Rows are points. To make a cloud, some directions were put in groups of two or more. Within a group, all points are equally far from the middle, so they leave a hole (a ring in 2 directions, a hollow ball in 3). The other directions are filled evenly. Then the cloud was stretched, turned, moved and blurred a little. How many holes are there, and how many directions does each take, smallest first?
(in the rows, 128 means zero)

Cloud:
[[143  81 122]
 [121  65  72]
 [137 171 128]
 [147 186 157]
 [131 133 119]
 [121 114 187]
 [182 110 171]
 [115 114 182]
 [162 119  96]
 [180 176 137]
 [158 186 153]
 [154 189 190]
 [176 119 128]
 [173 160 106]
 [ 88 140 123]
 [198 186 128]
 [102 148  94]
 [149 138 147]
 [154 162 121]
 [135 179  98]
 [135  76 194]
 [196  90 135]]
Holes: 0

Cloud (28 x 4):
[[127  94  73 125]
 [154  84 165 140]
 [141 103  68 125]
 [ 93 155 123 197]
 [ 93 153 129 199]
 [161 188 117 117]
 [152 112  64 140]
 [187 165 141 126]
 [119 162 146 206]
 [132  76 104 171]
 [152  85  97 176]
 [150 179 176 161]
 [101 141 174 188]
 [148 159  83 190]
 [141  81 166 149]
 [ 73 130 104 118]
 [181 170 161 154]
 [ 92 111 103  98]
 [179 108 149 113]
 [ 88 102  91 120]
 [107 126 182 115]
 [177 180 137 123]
 [174 121 105 195]
 [172  90 131 178]
 [ 76 129 121 182]
 [187 130 134 107]
 [103 147 168 193]
 [103 182 143 110]]
Holes: 2 (2, 2)

Cloud:
[[ 91  90 119  71 116 123]
 [130  37  81 111  93 114]
 [ 92  62 116  87 129 162]
 [ 89  97 109  84 120 121]
 [148 138 158  85 129  81]
 [ 70 134 104 117 109 118]
 [135  68 204 163  93 150]
 [ 88  90 152 104 115 102]
 [135  38 105 178 107 110]
 [110  36 112 184 137 110]
 [ 59 120 145  80 107 164]
 [176 173 163 154  98 163]
 [111  61 157 103 124  94]
 [136 103 150 129 145 117]
 [127 102 149  78 161 112]
 [160  89 129 129 176 136]
 [120 137 143 158  70 130]
 [140  70 121 137 127  86]
 [ 99 125  90 128 173 156]
 [ 81 118 108  87 155  80]
 [207 105 157 140 110 106]
 [158  80  83 148  56 117]
 [ 89 138 178 136 126  81]
 [123 152 141 153  84 195]
 [144 142  68  68 120 142]
 [121  60 116 139 124 205]
 [147  86  68 114 188 112]
 [106 124 168  81  70 102]
 [189  99  95  68  94 124]
 [ 57 116 115  83 108 175]
 [ 72 111 177  91  98 178]
 [108 131  93 137  83 155]
 [158  59 120 138 139 177]
 [175 162 111  90 147  89]
 [ 79  50 117 113 160 191]
 [108 107 109 165 148  96]
 [173  71  99 161 151 179]
 [189  59 153  89 127 148]
 [138 135 184 198 159 151]
 [153  71 103 129 187 184]
 [ 91  81 154  43  91  84]
 [ 84 116 149  99 162  77]
 [158 164 187 121 110 170]
 [126  45 159 137  87 171]
 [134 135 178 138 127 155]
 [130 101  99 176 138 158]
 [180 104 168 108  96 147]
 [148 119 173 122 130 170]
 [112 102 169 135  89  58]
 [ 57 106  77  85 101 154]
 [169  73 140 168  88 112]
 [158 120  75 134  84 111]
 [149 129 147 117 179 137]
 [129 100 125 152 104  72]
 [131  71 134 144 102 127]]
Holes: 0

Cloud:
[[ 65 104 155 122 169 118]
 [217 150 135 140 100 145]
 [ 98 198 100 106 175 135]
 [159 103 144  99 116 138]
 [172 117 174  68 195 123]
 [109 185  88 145  90 150]
 [129 171 205 125 119 121]
 [146  82 159  62 159  94]
 [ 80 122 130 187  76 112]
 [164 123 101 122  52  57]
 [109  69 137 122 141  84]
 [163 138 140 101 117 128]
 [141 164 219  78 139  92]
 [152  89 173  96 168  97]
 [100  85 175 126  94 116]
 [125 135 143  60 100  98]
 [ 71 121 132 110 125  54]
 [ 68 166 102 111 122  74]
 [ 66 154 124 169  65 134]
 [ 86 141 152 146  33 157]
 [151 126  72 161 123 124]
 [121 185 204  91 136  92]
 [150 139 142 126  85 139]
 [ 89 114  79  50 133 135]
 [ 91 161 170 137 161  62]
 [188 131 123  72 101  71]
 [136 143 133 172  78  84]
 [ 59  99 166  89 111 161]
 [108 158 114  76 142 136]
 [174 128 193 156 111 129]
 [151 121 157  92 162 152]
 [164 133 147 152 109 138]
 [114 126  85  92  59 165]
 [ 95 128  71 106 111 112]
 [137 123 182 184 111 112]
 [ 93 104  67 100 117 121]
 [131 193 174 162 101 171]
 [158 128 151 122 129 139]
 [ 87 103  93 145 138 142]
 [115 156 206 123  92 149]
 [ 83 126 139 145 152 166]
 [ 82  77 137  84 136 121]
 [147 185 134  95 107 128]
 [141 145 161 105 111  78]
 [153 135 209  90  91  86]
 [ 63 167  98 162  71 103]
 [ 84 126 111 112 135 204]
 [110 141  97  89  58  91]
 [119 150 200 123 120 185]
 [118 143 157 105 144  70]
 [121 173 194  73 166 132]
 [142  74 180  87  89 126]
 [124 157  74 107 184 116]
 [143 202 122 139  83 130]
 [ 65 172 149 104 211 122]
 [ 91 151 169 102 106  63]
 [185 129 144 121 136 164]]
Holes: 0

Cloud (76 x 8):
[[153 104  94 154 177  94 148  96]
 [143 114 148 130  87  52 192 132]
 [ 75 146 117 103 169  57 147 149]
 [138 180 134 132 114 163 101 179]
 [162 145 164 135  76 138  97 145]
 [112  68 116  90 163  90 103 188]
 [125 130 126  48 166 120 178 115]
 [135 110  86 125  65 168 127 128]
 [136 127 118  32 123 122 168 130]
 [ 83 156 156  90 123  89 197 149]
 [135 111 181 112 177  68 156 122]
 [ 94 178 170 101 142 157 119 135]
 [125  66 131 161 116 103 212 100]
 [136 148 152 175 109 108 162 187]
 [124 117  78 136  67  99  87 121]
 [ 55  96 138 131  99  88 148  75]
 [140 146 110  97 119 173 133 199]
 [110  91 165 167 160 156 131 119]
 [118 155 178 174 143 120 114 161]
 [154  79 135 144 164  86 142  83]
 [ 51 107  86 124 121  99 164 190]
 [110 145 133 104 107 201 139 165]
 [117 101 156 127 169  99 107 207]
 [ 89 139 204  98  90 106 153 144]
 [102 127 147 165 139 158 193 101]
 [111 116 149 188  99 124 113 189]
 [ 90 116 175 106 169  66 170 175]
 [118 110 149 136 146  95 142 227]
 [ 64 119  70 137 150 118 156 178]
 [ 97  74 107 130 110 122 228 142]
 [123 182 162  99 121 142  84 164]
 [147 103 155 114 123  98 228 122]
 [169  98 123  78  90  98 181 176]
 [151 106 125 135 143 150  74 158]
 [113 137 110 137 177 155 161 188]
 [ 76 100  78 172  89 139 167 129]
 [ 94 148  61 151 138  78 158 115]
 [ 58 155 144 128 111  82 170 108]
 [ 89 124 128 155 150 131 115  75]
 [117  33 119 118 133 130 193 118]
 [ 74  86 115 109  80 155  95 168]
 [171  79 149 120 103 136  98 172]
 [111  91 125  42 162 118 136 151]
 [ 83  90  69 144  90  51 145 110]
 [ 63 124 167 119 162  60 138 146]
 [124  60 160 127 175 102 143  98]
 [144 148  82 134 183 116 172 129]
 [158 100 142  82 106  73 207 142]
 [136 130 187 148 144 121  99 180]
 [139 150  88 129 133 157  84 144]
 [131 164 158 152  81 151  98 138]
 [ 94  93  65 125  76  55 152 145]
 [ 79 168 151 112 119  82 105 111]
 [160  90 144  59  90  73 164 145]
 [128 186 124 131  71 121 143 129]
 [119  72 136 124 134  89 194 207]
 [141  72 122 177 143 106 208 134]
 [159 142  83  80 120 124 191 121]
 [ 76  62 123  61 117  72 170 142]
 [119 166 127 110 137  94 182 201]
 [102 133 158  54  99  91 184 125]
 [113 128 128 164 157  58 125 186]
 [140 134  87 161 154 162 167 116]
 [120 112 149  88 155  29 158 122]
 [ 83  33 112 150 145  79 131 122]
 [ 68  90 145 170 155 126 142 189]
 [107 121  86 139 181  79 177 184]
 [ 76 103 153 141 186 135 117 146]
 [152  86  71 134  93 118 186 174]
 [ 86  53 120 175 122 128 190 152]
 [112 116 160  67 163 150 105 128]
 [125 179 172 135 117  95 101 125]
 [103  60 191 118 127  84 153 104]
 [112  95 134 141  83 108  70 104]
 [170  68 125 162 105 131 168 161]
 [ 64 109 125  76 152  65 151 178]]
Holes: 1 (8)

Cloud (96 x 9):
[[117 176 128 118 177 137  92  65 147]
 [118 164 119  91 150 150  97  72 155]
 [113 205 145  68 127  89 149 100 135]
 [194 181 103 116 200 102 100 113  70]
 [ 81 180  62  92 126 166 140 140  61]
 [155 207  50  71 165  92 129 135 115]
 [ 76  93 116 170 114  89 142  72 109]
 [124 136 141 105 157 169  94  77 114]
 [129 155  34  89 164  80 157 121 136]
 [132  87  98 143 175 115  80  91 153]
 [142 151 134 158 146  66  75 120  71]
 [165 112  94  90 146 132  68 103 142]
 [100 166  99 161 108  54 169 118 148]
 [172 157  99  69 151  96 102  82 133]
 [101 138 111  93 174  80 191 119 102]
 [ 46 123 175 153 102 129 142  76 181]
 [ 91 162 124 191 169 121 169  97  85]
 [109 159 134 177 135  69 187  82 178]
 [118 205 114 163 150 110 135 118  85]
 [ 97 125 226 130  89 170  93  65 131]
 [151 183 157  91 114 158 109 131 131]
 [169 208 161  74 176  86  86 139 122]
 [127 187 149  94 178 114 200 130 114]
 [ 87 194  93 123 148  73  95  99 101]
 [119 152 105 140 127 161 178 105  49]
 [114 144 159 140 140 148  50  85 149]
 [114  90 125 162 104 136 171 102 146]
 [133 175 117  63 130 126  84  54 134]
 [ 96 152  64  38 206 111 134 143 138]
 [170 239 131  99 169 144  93 137 148]
 [142 177 105  83 161  88 115 147 178]
 [180 228 114 121 141 123  97  73 146]
 [ 94 223  91  66 162  66 126 139 114]
 [124 143 146 139 156 134  50 142 124]
 [ 70  97 161 193 142 116 155 141 148]
 [123 167 175 160 160  74  96 126 151]
 [ 87 129 135 129 209 146 102  71 105]
 [161 133 118 137 128  97 188 138 132]
 [102 207 108 121  90 152 120 106 145]
 [142 138 126 164 186 157 142  82 126]
 [183 178 139 111 114  74  90  47 116]
 [144  95  81 102  99 142 137  99  98]
 [118 206 161 138 147  96 161 111 144]
 [ 97 124 150 209 121 158 179 103  98]
 [133 135 168  92  93 112 101 111 116]
 [111 127 112 144 136 189 139 167 145]
 [137 134 167  68 164 159 164 140 112]
 [113 189 173 170 137 168 148 129 127]
 [183 222 100 121 106 112 113 153 112]
 [174 108 158  76 145 158 161  99 131]
 [127 144 122  67 191  92 110 119 169]
 [133 105 171 102 168 105  77  45 155]
 [ 62 167 140 168 123 167 117  86  85]
 [134 193 106 109 183  60 145 162 125]
 [106 177  75 133 124  60 154 114 143]
 [125 101  64  87 129 129 110 145 129]
 [ 87 173 168 103 103 131 135 129  80]
 [109  92 146  99 160  89 144  61 132]
 [ 95 183 137 129 172 136 101  99 127]
 [114 169 207 117 163 111 143  84 125]
 [ 86 185 190 154 149  84 140 105  87]
 [207 177 117 115 140 117  89  63  93]
 [147 142 173  93 103 129 163  57  91]
 [ 68 118 118  88 158 121 121 148 127]
 [163 167  91 140 134 149 102 123 106]
 [ 86 192  88 156 145  82  98 103  82]
 [ 85  92 164 148 111 201  84  40 115]
 [117 109  62  97 130  92 121 168 161]
 [ 91 174  89 120  87 132 132 105 109]
 [166 154 131  42 144 157  80 103 108]
 [115 107 126 116 110  85 174  66 104]
 [110 184 117 129 124 156 141  74 126]
 [129 166 193 107 126 115 119 176 139]
 [135  90 101  46 111 161  49 114 145]
 [ 96 170 115 154 121 119  94 126 171]
 [141 195 126  84 120 132 170  91  92]
 [121 173 104 124 143 168 108 139 156]
 [101 121 116  81 134 118 160  93  99]
 [ 99 100 176 145  92 157 106  84  90]
 [111 196 159 200 142  75 155 107  86]
 [101 144 145 131 162  90 125  79 142]
 [ 51 140 139 173 133 140 202 116  70]
 [ 73 183 176 181 102  73 157  82 130]
 [122 161 193 189 134 150 147 107 111]
 [101 127  84  94 187 171  93 173 117]
 [ 80 100  67  65 118 161 117 119 118]
 [151 192 147 175 151 101  64 109 113]
 [133 148 101 139 147 164 112 129 100]
 [112 134 193 110 163 115  96  62 102]
 [100 157 120  81 110 136  46 137  91]
 [ 93  70 191 107 130 129 148  71 120]
 [100 224  95 139 118 111 146 144 107]
 [ 84 142 118  99 165 198 141  94 125]
 [116 142 154 165 151 139 180 106 122]
 [124 137  91  25 196 135 114 103  74]
 [103 117  85  53 139 124 118 126 153]]
Holes: 0
